Rows are points. To make a cloud, some directions were put in groups of two or more. Within a group, all points are equally far from the middle, so they leave a hole (a ring in 2 directions, a hollow ball in 3). The other directions are filled evenly. Then the cloud was stretched, turned, moved and blurred a little. Count the holes, and give their numbers of directions, smallest first.

Cloud:
[[-0.52  0.34  0.76]
 [ 0.30 -0.32 -0.72]
 [-0.09  0.38  0.53]
 [-0.16 -0.51  0.36]
 [-0.13  0.03  0.01]
 [ 0.48 -0.55  0.49]
 [-0.04 -0.52  0.01]
 [-0.64  0.25  0.20]
 [ 0.49 -0.48  0.60]
 [ 0.75 -0.31  0.17]
 [ 0.09  0.13  0.05]
 [-0.43  0.01  0.12]
 [ 0.19 -0.39 -0.46]
 [-0.28  0.18  0.70]
 [ 0.00  0.39  0.35]
 [ 0.03 -1.00  0.06]
 [ 0.16  0.07 -0.64]
 [-0.27 -0.02 -0.66]
 [ 0.62 -0.20 -0.01]]
Holes: 0

Cloud (28 x 4):
[[-0.33 -0.37 -0.14  0.46]
 [-0.22 -0.62  0.12 -0.01]
 [-0.44  0.85 -0.19 -0.08]
 [ 0.33  0.27  0.08 -0.74]
 [ 0.15  0.94  0.16  0.06]
 [ 0.00  0.98 -0.08  0.05]
 [-0.01 -0.64  0.28  0.00]
 [ 0.28 -0.53  0.42  0.00]
 [-0.03  0.47 -0.60 -0.19]
 [ 0.25  0.85  0.33  0.02]
 [ 0.18  0.21  0.76  0.31]
 [ 0.03  0.99  0.08 -0.03]
 [ 0.29 -0.06  0.81  0.06]
 [ 0.50 -0.34  0.22 -0.03]
 [-0.15 -0.46 -0.12  0.44]
 [-0.59 -0.06 -0.33 -0.05]
 [ 0.00  0.29  0.52  0.60]
 [-0.34 -0.11  0.43 -0.72]
 [-0.15  0.07 -0.22 -0.71]
 [ 0.00 -0.50 -0.08  0.39]
 [-0.61  0.25  0.61  0.16]
 [ 0.16  0.34  0.63  0.43]
 [-0.31 -0.05  0.00  0.73]
 [-0.42 -0.29 -0.09 -0.42]
 [ 0.47  0.08 -0.37 -0.02]
 [ 0.12  0.10  0.82  0.26]
 [-0.52  0.14  0.78 -0.23]
 [ 0.31  0.20 -0.29 -0.54]]
Holes: 2 (2, 2)

Cloud, 51 rows:
[[ 0.25 -0.41 -0.47 -0.37 -0.24 -0.32]
 [ 0.03  0.80  0.41 -0.19  0.04  0.34]
 [ 0.62  0.21  0.33  0.06 -0.01  0.47]
 [-0.11 -0.02  0.37  0.21 -0.04 -0.78]
 [-0.34 -0.11 -0.03  0.71  0.60 -0.33]
 [ 0.02  0.37  0.37 -0.03 -1.14  0.00]
 [-0.58  0.23  0.67  0.41  0.04 -0.12]
 [-0.21 -0.40  0.54  0.23 -0.81 -0.25]
 [-0.36 -0.30 -0.21  0.37 -0.31 -0.78]
 [ 0.07  0.47 -0.44 -0.60 -0.06  0.03]
 [-0.07  0.81  0.30 -0.29 -0.05  0.22]
 [-0.06 -0.57 -0.31  0.40 -0.30 -0.45]
 [ 0.59  0.26 -0.36  0.00  0.02  0.36]
 [ 0.13 -0.57  0.08  0.63 -0.15 -0.15]
 [-0.48  0.71 -0.43 -0.08  0.08 -0.08]
 [ 0.05 -0.36  0.30 -0.34  0.03 -0.03]
 [-0.35 -0.12  0.37  0.15  0.14 -0.68]
 [-0.06  0.56 -0.60 -0.22  0.15  0.41]
 [ 0.32  0.62 -0.15  0.47  0.58 -0.20]
 [-0.06 -0.06 -0.17  0.50  0.70 -0.48]
 [ 0.22  0.36 -0.18  0.42 -0.57  0.18]
 [ 0.59  0.29  0.18  0.08  0.18  0.55]
 [-0.48  0.68  0.53  0.22 -0.33 -0.15]
 [ 0.61 -0.11 -0.38  0.12 -0.22 -0.20]
 [-0.58  0.67 -0.15 -0.32 -0.14 -0.06]
 [-0.22  0.89  0.52  0.08 -0.02  0.25]
 [-0.11 -0.40  0.38  0.22 -0.57 -0.80]
 [-0.77  0.27  0.07 -0.27 -0.08 -0.07]
 [-0.23  0.12 -0.37 -0.28 -1.04 -0.20]
 [-0.08 -0.14  0.80  0.59 -0.01 -0.53]
 [-0.28 -0.02  0.65  0.43 -0.77 -0.31]
 [ 0.03 -0.18  0.28  0.44  0.93  0.15]
 [-0.46 -0.17  0.47  0.31 -0.51 -0.69]
 [-0.79  0.25 -0.14 -0.32 -0.05 -0.13]
 [ 0.31  0.60  0.20 -0.05 -1.05 -0.34]
 [ 0.24 -0.13 -0.16  0.57  0.09 -0.68]
 [ 0.07  0.33  0.51  0.67 -0.64  0.12]
 [ 0.20  0.19  0.78  0.64  0.48 -0.22]
 [-0.27 -0.33 -0.27  0.26  0.88 -0.05]
 [-0.29 -0.42  0.07 -0.41  0.19 -0.24]
 [ 0.21  0.05  0.01  0.73  0.56 -0.45]
 [ 0.05  0.77  0.42 -0.07  0.08  0.55]
 [ 0.28  0.23  0.52  0.22  0.66  0.25]
 [ 0.04  0.03  0.61  0.15  0.57  0.01]
 [ 0.59  0.00  0.35  0.08  0.11  0.40]
 [-0.01 -0.27  0.57  0.88 -0.17 -0.23]
 [-0.03 -0.63  0.32  0.20  0.19  0.28]
 [-0.45  0.67 -0.22  0.15 -0.36 -0.42]
 [-0.39 -0.70 -0.39 -0.46 -0.11 -0.29]
 [ 0.00 -0.30  0.58  0.89 -0.15 -0.25]
 [ 0.71  0.27  0.09  0.18 -0.08  0.47]]
Holes: 3 (2, 2, 2)

Cloud (102 x 9):
[[-0.53 -0.72 -0.27 -0.83  0.22  0.46 -0.01  0.20 -0.12]
 [-0.54  0.04  0.43 -0.43  0.09  0.03  0.09  0.13 -0.23]
 [-0.92 -0.73 -0.58 -0.44  0.16 -0.09  0.01 -0.41 -0.26]
 [-0.64 -0.41  0.11  0.37 -0.92 -0.11  0.17 -0.41 -0.28]
 [ 0.42  0.19  0.07 -0.25 -0.04  0.30  0.49  0.13 -0.11]
 [ 0.33  0.02  0.78 -0.04  0.43  0.35  0.28 -0.22 -0.21]
 [ 0.28  0.45 -0.48  0.67 -0.36 -0.13 -0.05 -0.66  0.01]
 [ 0.03 -0.37 -0.49  0.33  0.01  0.39  0.32 -0.66  0.34]
 [-0.39 -0.10 -0.55 -0.50  0.50  0.33 -0.23 -0.06  0.19]
 [ 0.38  0.08 -0.65  0.14  0.44 -0.42 -0.21 -0.34 -0.40]
 [-0.69 -0.11 -0.87 -0.51 -0.16 -0.13 -0.39 -0.27 -0.05]
 [-0.53 -0.86 -0.76  0.06 -0.40 -0.06 -0.20  0.03  0.09]
 [ 0.28 -0.22 -0.31  0.72 -0.24  0.09  0.55 -0.81 -0.40]
 [-0.56  0.11 -0.25 -0.12 -0.17  0.13 -0.67  0.09 -0.51]
 [ 0.07 -0.45 -1.19 -0.09 -0.46  0.06 -0.46 -0.30 -0.01]
 [-0.08  0.52 -0.38 -0.17  0.42 -0.31  0.11  0.04 -0.08]
 [ 0.84 -0.04  0.38  0.07 -0.12 -0.35 -0.22 -0.12 -0.09]
 [ 0.64 -0.16  0.04 -0.75  0.67  0.19 -0.15 -0.14  0.29]
 [-0.19  0.55 -0.45 -0.55 -0.08  0.19  0.23 -0.67 -0.07]
 [-0.12 -0.88  0.05 -0.36  0.54 -0.35  0.02  0.09 -0.23]
 [ 0.01 -0.84 -0.08 -0.70  0.56  0.27  0.68 -0.24 -0.19]
 [-0.31 -0.13 -0.61 -0.51 -0.98 -0.11  0.00  0.17  0.50]
 [-0.42  0.37 -0.44 -0.21 -0.42 -0.45 -0.14  0.04 -0.37]
 [ 0.21 -0.16 -0.22  0.21  0.16 -0.52 -0.33  0.37 -0.45]
 [ 0.47 -0.66 -0.41  0.31  0.30  0.35  0.47 -0.44  0.07]
 [-0.34 -0.10 -0.43 -0.21 -0.15  0.62  0.03  0.20  0.32]
 [ 0.13 -1.01 -0.91 -0.52 -0.24 -0.07 -0.03  0.05 -0.29]
 [ 0.43 -0.61  0.36 -0.61  0.68  0.38 -0.28 -0.07  0.19]
 [-0.19  0.25  0.11 -0.28  0.11  0.06  0.09 -0.34  0.47]
 [-0.35 -0.37 -0.18  0.37 -0.83  0.07  0.52  0.56 -0.05]
 [-0.58 -0.52 -0.39  0.74 -0.26  0.07 -0.01 -0.43 -0.18]
 [ 0.07 -0.86 -0.15  0.13  0.44  0.05 -0.19  0.55 -0.48]
 [-0.53 -0.78  0.12  0.03 -0.71  0.52  0.22  0.25 -0.39]
 [-0.27 -0.37 -0.75  0.25 -0.62 -0.26  0.50  0.26  0.36]
 [ 0.74 -0.24  0.33 -0.02  0.66 -0.20 -0.07 -0.02  0.22]
 [ 0.09 -0.39 -1.13 -0.41  0.24 -0.25  0.29 -0.38 -0.40]
 [ 0.10 -0.13 -0.66  0.60 -0.90 -0.50  0.11 -0.30  0.37]
 [-0.39 -0.64  0.20  0.57  0.31  0.07  0.10  0.06  0.17]
 [ 0.06 -0.99  0.11  0.30 -0.59  0.58  0.04  0.12 -0.39]
 [ 0.25  0.32 -0.51 -0.25 -0.33  0.15 -0.37 -0.22  0.66]
 [ 0.50 -0.59 -0.31  0.07  0.47  0.58  0.53 -0.28 -0.05]
 [-0.21 -0.95  0.25 -0.08  0.00 -0.27  0.48  0.19 -0.01]
 [-1.09 -0.48 -0.37 -0.09 -0.40 -0.16  0.08 -0.58 -0.14]
 [ 0.11 -0.59  0.06 -1.01  0.35  0.60 -0.15  0.25  0.06]
 [ 0.65 -0.13  0.16  0.49  0.30  0.38 -0.06  0.58  0.17]
 [-0.03 -0.49 -0.35 -0.52 -0.46  0.21  0.24  0.71  0.36]
 [-0.40  0.38  0.12  0.13 -0.88 -0.10 -0.05  0.09 -0.02]
 [ 0.16 -0.04  0.39 -0.23  0.28  0.41  0.00 -0.11  0.48]
 [ 0.12 -0.37  0.47  0.41  0.21  0.29  0.45  0.68 -0.21]
 [-0.45 -0.21 -0.21  0.07 -0.50  0.78  0.02  0.04 -0.44]
 [-0.22  0.03 -1.05 -0.51 -0.03 -0.52 -0.25 -0.37 -0.05]
 [-0.13 -0.29 -0.32  0.82 -0.08 -0.36  0.33  0.26 -0.39]
 [-0.04  0.25  0.30 -0.48  0.57  0.42  0.19 -0.48 -0.54]
 [-0.20 -0.08 -0.09 -0.22 -0.59 -0.58  0.11  0.30 -0.18]
 [ 0.07 -0.20 -0.47 -0.87 -0.10 -0.03 -0.07 -0.49  0.46]
 [ 0.45  0.04  0.17  0.32 -0.44  0.18 -0.31 -0.17  0.62]
 [-0.66  0.22  0.21  0.39 -0.17  0.27 -0.01  0.36 -0.35]
 [-0.72 -0.12  0.30  0.43 -0.45  0.34 -0.33  0.07 -0.32]
 [-0.40  0.04  0.47  0.50  0.75  0.13 -0.22  0.00 -0.45]
 [ 0.49  0.52 -0.78 -0.28 -0.11 -0.09 -0.32 -0.22  0.32]
 [-0.43 -0.43 -0.06  0.48  0.41 -0.11 -0.32  0.19 -0.44]
 [ 0.14 -0.12 -0.57 -0.17 -1.05 -0.53 -0.36 -0.27 -0.28]
 [ 0.65 -0.68  0.08  0.06  0.00  0.42  0.37  0.70  0.20]
 [-0.13 -0.26 -0.43  0.14 -0.45 -0.49  0.00 -0.46 -0.78]
 [-0.18 -0.41  0.14 -0.46  0.17  0.77  0.39  0.27 -0.06]
 [-0.34 -0.12 -0.36  0.42 -0.62 -0.60  0.19 -0.55 -0.68]
 [-0.14 -0.05 -0.57 -0.47 -0.34 -0.39  0.47  0.07  0.36]
 [-0.36 -0.48 -0.05 -0.80  0.92  0.28  0.06  0.00 -0.47]
 [ 0.14 -0.44  0.52  0.06 -0.43 -0.10 -0.04 -0.35  0.06]
 [ 0.58 -0.17  0.20  0.18  0.51  0.69  0.38  0.08 -0.16]
 [-0.35 -0.21 -0.51 -0.14 -0.13 -0.84  0.18 -0.67 -0.30]
 [-0.01 -0.41 -0.58 -0.73  0.05 -0.13 -0.39 -0.68 -0.34]
 [-0.61  0.47 -0.70  0.16 -0.16  0.05 -0.03 -0.14  0.01]
 [ 0.43  0.19  0.51  0.47  0.80  0.29  0.10 -0.08 -0.48]
 [ 0.09 -0.84 -0.61  0.07  0.72 -0.08  0.37 -0.25 -0.32]
 [ 0.41 -0.41 -0.58 -0.95  0.61  0.27 -0.49  0.13 -0.14]
 [ 0.44  0.00  0.10  0.42 -0.06  0.31 -0.74 -0.28 -0.36]
 [-0.39 -0.20 -0.30 -0.13 -0.27 -0.19  0.41  0.39 -0.59]
 [ 0.03 -0.12 -0.38  0.39 -0.01  0.54  0.13  0.30  0.25]
 [ 0.21 -0.95  0.40  0.18  0.01  0.05 -0.42  0.30 -0.60]
 [ 0.16  0.43  0.16  0.42 -0.12  0.19 -0.68 -0.11  0.05]
 [ 0.40 -0.05 -0.53  0.14  0.33 -0.48 -0.13 -0.01  0.35]
 [-0.14 -0.46 -0.96 -0.30 -1.17 -0.40 -0.18 -0.35  0.10]
 [-0.41 -0.70  0.62  0.35  0.21 -0.06  0.06  0.43 -0.19]
 [-0.24 -0.69 -0.94  0.03 -0.31  0.36  0.18  0.15  0.09]
 [ 0.13 -0.54 -0.33  0.01 -0.08 -0.76  0.33 -0.16  0.14]
 [ 0.09  0.02  0.49 -0.13 -0.12  0.56 -0.63 -0.18 -0.25]
 [-0.08  0.22 -0.42 -0.04 -0.21 -0.26 -0.42  0.51  0.33]
 [-0.19 -0.52  0.38  0.13  0.64  0.21  0.14  0.16 -0.97]
 [ 0.20 -0.18  0.53  0.59 -0.56 -0.08  0.45  0.32 -0.18]
 [-0.35  0.02 -1.03 -0.43 -0.97 -0.20  0.02 -0.05 -0.13]
 [-0.22  0.50 -0.69 -0.05 -0.67 -0.19 -0.27 -0.63 -0.34]
 [-0.15 -0.08 -0.29 -0.25 -0.78  0.09  0.03  0.50 -0.48]
 [ 0.11 -0.38 -1.17  0.16 -0.10 -0.03  0.47 -0.31 -0.12]
 [-0.37 -0.12 -0.81 -0.30 -0.54 -0.35 -0.54  0.40  0.09]
 [-0.38  0.11 -0.25 -0.23 -1.01 -0.33  0.19 -0.23  0.18]
 [-0.67 -0.20  0.48  0.70 -0.49 -0.12  0.08  0.03 -0.50]
 [-0.50 -0.32  0.19 -0.46 -0.28  0.55  0.18  0.25 -0.43]
 [ 0.32 -0.20 -0.46 -0.44  0.05  0.43  0.70 -0.67 -0.07]
 [ 0.08  0.05 -0.48  0.07 -0.22 -0.45 -0.43 -0.13  0.57]
 [ 0.06 -0.78  0.18 -0.03  0.78  0.55  0.55  0.15 -0.58]
 [-0.84  0.21 -0.11  0.05 -0.19 -0.24 -0.22 -0.08  0.05]]
Holes: 1 (8)
